Rows are points. The points of each table are mixes of a few directions, plus a little noise. Count the directions of each table, and those that both share. Where both have some left over, give the other angles between the two spaces (their principal angles), to ten degrees, smallest first.

First:
-3,2
32,-21
-44,28
27,-17
-47,30
46,-29
-11,7
Second:
-28,19
60,-37
15,-8
-16,12
-28,19
Directions: first 1, second 1, shared 1

First (7 x 3):
-5,26,23
-10,40,36
-1,4,4
8,-27,-23
4,-19,-17
-5,20,19
12,-47,-42
Second, 7 rows:
3,-7,-8
-15,60,55
-5,24,21
6,-24,-22
3,-11,-9
7,-27,-24
4,-14,-13
Directions: first 1, second 1, shared 1

First:
0,1,-2,2,0,3
-5,39,-24,31,-6,60
3,-26,16,-20,4,-38
0,3,-2,2,-1,5
2,-17,10,-12,2,-25
0,5,-3,4,-1,7
3,-18,10,-14,3,-27
-1,11,-6,8,-2,16
Second (9 x 6):
17,-3,0,-26,15,-12
29,3,-9,-11,45,3
19,-2,6,-5,12,14
14,18,-15,-2,19,20
-22,-1,-2,24,-12,-2
-19,8,-7,11,-16,0
-16,-7,14,7,-37,3
3,8,-6,-14,2,-4
-26,-24,19,15,-31,-23
Directions: first 1, second 4, shared 1

First:
-5,-17,40,40,-36,-9,40,11
-1,-6,21,25,-29,-18,9,5
1,-11,-11,1,33,-1,-5,-13
-15,-14,-1,-2,29,-14,-7,-33
0,34,-29,-60,-2,46,-6,21
5,-3,6,15,-8,-9,-1,5
0,31,-18,-41,-20,16,-22,13
13,-16,-9,23,32,-11,-8,-7
Second:
-19,-13,9,-8,-4,-24,-6,-4
2,12,23,11,2,-10,12,-38
3,45,-17,-16,-46,51,-4,5
12,10,8,20,-37,3,3,19
25,-4,-11,-18,57,-7,1,9
2,-3,17,12,-17,-21,2,3
-24,-46,-30,1,45,7,-8,5
Directions: first 4, second 5, shared 3; angles 70

First, 7 rows:
30,6,-5,59,28,-1,28,-5,9
-19,-4,-12,-30,-24,16,-7,-7,-15
-12,4,-13,-31,-24,4,3,-2,5
3,-17,-21,46,4,47,4,-29,-60
-14,-7,-1,-18,-12,11,-15,-4,-19
14,10,30,2,25,-41,-4,25,42
-3,9,21,-31,2,-34,-9,22,38
Second, 10 rows:
-1,-2,20,11,1,-2,9,15,7
-1,6,-48,-25,-3,2,-22,-36,-18
-19,34,-16,8,-18,-27,25,-25,-6
20,-38,33,1,21,29,-18,38,14
18,-29,-10,-21,16,28,-38,2,-4
12,-20,-11,-16,9,20,-27,-1,-3
4,-8,37,18,5,3,12,31,14
-17,29,16,25,-15,-28,39,1,6
3,-4,-51,-33,1,10,-33,-37,-19
-20,33,30,36,-17,-33,52,10,11
Directions: first 3, second 2, shared 0; angles 50, 60

First, 11 rows:
6,1,-12,8,-23,-19,2,8,-12,14,8,-11
7,9,-15,21,-10,-25,13,-26,-3,-18,-5,-8
-16,20,9,-10,6,-3,-32,17,-2,12,-15,18
13,-16,-2,-10,2,50,-4,9,13,-23,18,-38
-5,-3,9,-8,25,25,22,20,16,5,-2,-10
-1,-26,-3,-6,-5,-6,19,-6,-19,20,10,29
4,4,12,7,-1,-14,-4,-4,8,3,3,-4
-6,-2,-9,-12,1,22,-16,2,-9,-10,-3,10
4,-12,2,-2,-15,-9,-8,-2,-11,13,12,10
-3,20,-20,14,-5,-20,-5,-31,-11,-27,-20,10
-3,3,28,-2,27,3,12,13,26,10,-2,-8
Second:
-4,-8,3,-10,12,8,-14,12,17,19,16,6
11,13,11,2,-11,-6,13,2,-23,-14,-17,-7
-17,14,-26,17,3,5,-11,-13,15,29,7,-8
12,26,17,2,-8,-7,7,8,-22,1,-16,-10
-23,-60,-17,-15,-11,22,1,-3,3,-41,4,10
-7,-17,-19,7,2,-3,4,-20,11,-13,6,6
10,34,9,10,4,-11,0,2,-4,22,-4,-7
17,-1,21,-12,9,-8,1,11,1,-2,4,9
Directions: first 6, second 4, shared 1; angles 40, 40, 90

First:
-5,4,-24,25,-7,22,-10,42,15,4,2,-19,-24,30
-16,-2,5,-4,-27,-6,12,23,-6,-15,-15,49,14,32
2,5,11,37,14,-8,5,-20,2,5,15,-46,-12,7
-8,12,0,-18,-10,17,6,2,-12,-6,-26,27,15,6
6,-4,2,-15,15,-3,-1,-26,12,8,27,-48,-1,-21
8,2,-3,-11,-2,9,-24,2,25,5,-13,31,-18,-26
13,-6,-11,-31,17,0,7,-7,-39,4,-7,3,27,-28
1,-10,20,16,0,-31,6,-16,2,-3,14,3,0,0
Second, 9 rows:
-3,3,8,5,-6,-2,-1,-3,9,-3,-5,13,-4,3
-13,-2,23,28,-24,-18,-8,5,38,-9,1,36,-23,22
-1,19,12,-25,4,19,4,-32,-15,-1,-32,17,17,-22
2,-1,-3,-2,3,1,1,1,-4,1,1,-5,2,-2
2,15,5,-23,7,17,4,-25,-17,1,-24,7,16,-20
-11,20,32,-2,-17,5,-2,-30,18,-9,-33,50,-1,-4
12,-28,-39,9,18,-11,1,43,-15,10,47,-60,-3,12
3,-16,-15,14,2,-12,-2,25,4,2,26,-22,-9,13
9,-11,-24,-4,15,2,2,16,-18,7,19,-36,5,-2
Directions: first 6, second 2, shared 2

First:
-8,-1,-1,-5,1,-4,3,-6,1,-2,2,-3,-2,-4,6,-3,-3,-4,-3,-6
6,-6,33,-10,11,2,-10,21,6,25,26,-31,-8,2,-6,9,-4,-15,3,1
-5,2,-5,-32,17,7,13,2,6,-19,1,-10,1,-11,7,6,1,-6,-10,-23
9,0,4,2,-1,6,-3,10,3,6,4,-5,-1,11,-9,6,5,1,7,8
-1,4,1,38,-12,-20,-19,-15,-18,12,-16,36,15,-15,6,-19,-16,15,-7,7
-8,1,-3,-6,4,-5,4,-8,-3,-7,-4,4,2,-13,8,-4,-7,0,-8,-11
39,20,-4,4,28,2,-24,21,-25,-15,-47,54,60,-39,-4,9,-11,38,-32,-23
-19,-9,-10,17,-27,-4,10,-19,8,7,14,-12,-30,26,-1,-8,8,-11,22,24
-3,-3,3,-3,0,1,2,2,2,3,5,-8,-4,2,0,1,0,-4,1,1
-4,-3,1,-28,11,9,12,7,10,-8,12,-23,-9,1,1,8,6,-12,0,-10
-7,-7,-20,22,-32,6,10,-14,10,-1,4,-2,-25,38,-10,-4,20,-1,27,32
Second:
-32,-5,-7,-13,-1,-24,12,-30,0,-23,-3,-7,-14,-14,23,-16,-3,-20,-6,-20
7,-3,-28,-7,0,13,18,4,10,-21,-17,15,14,4,-9,13,10,11,-4,-8
-19,25,4,5,2,-4,-18,-22,-29,4,-1,12,-9,-19,29,-32,-20,10,-5,4
-13,-17,24,6,-4,-16,12,-4,15,13,25,-31,-27,10,0,5,6,-31,7,5
22,6,1,0,2,5,-12,14,-4,-6,-11,5,11,8,-11,9,13,8,6,5
35,-24,0,-20,5,-6,-23,37,16,-6,-18,2,41,6,-35,21,6,3,2,-18
2,-8,7,-4,-2,-13,6,-1,11,-13,1,-19,-13,13,-4,11,23,-22,9,-2
-25,-2,2,-2,-2,-12,10,-22,0,-2,9,-8,-18,-9,18,-13,-7,-14,-3,-5
12,14,-2,22,-2,36,4,13,-7,30,11,17,4,4,-7,5,-13,30,-1,26
9,13,1,13,0,22,-11,10,-12,23,4,16,10,-4,-3,-4,-17,26,-3,14
Directions: first 4, second 5, shared 2; angles 30, 60
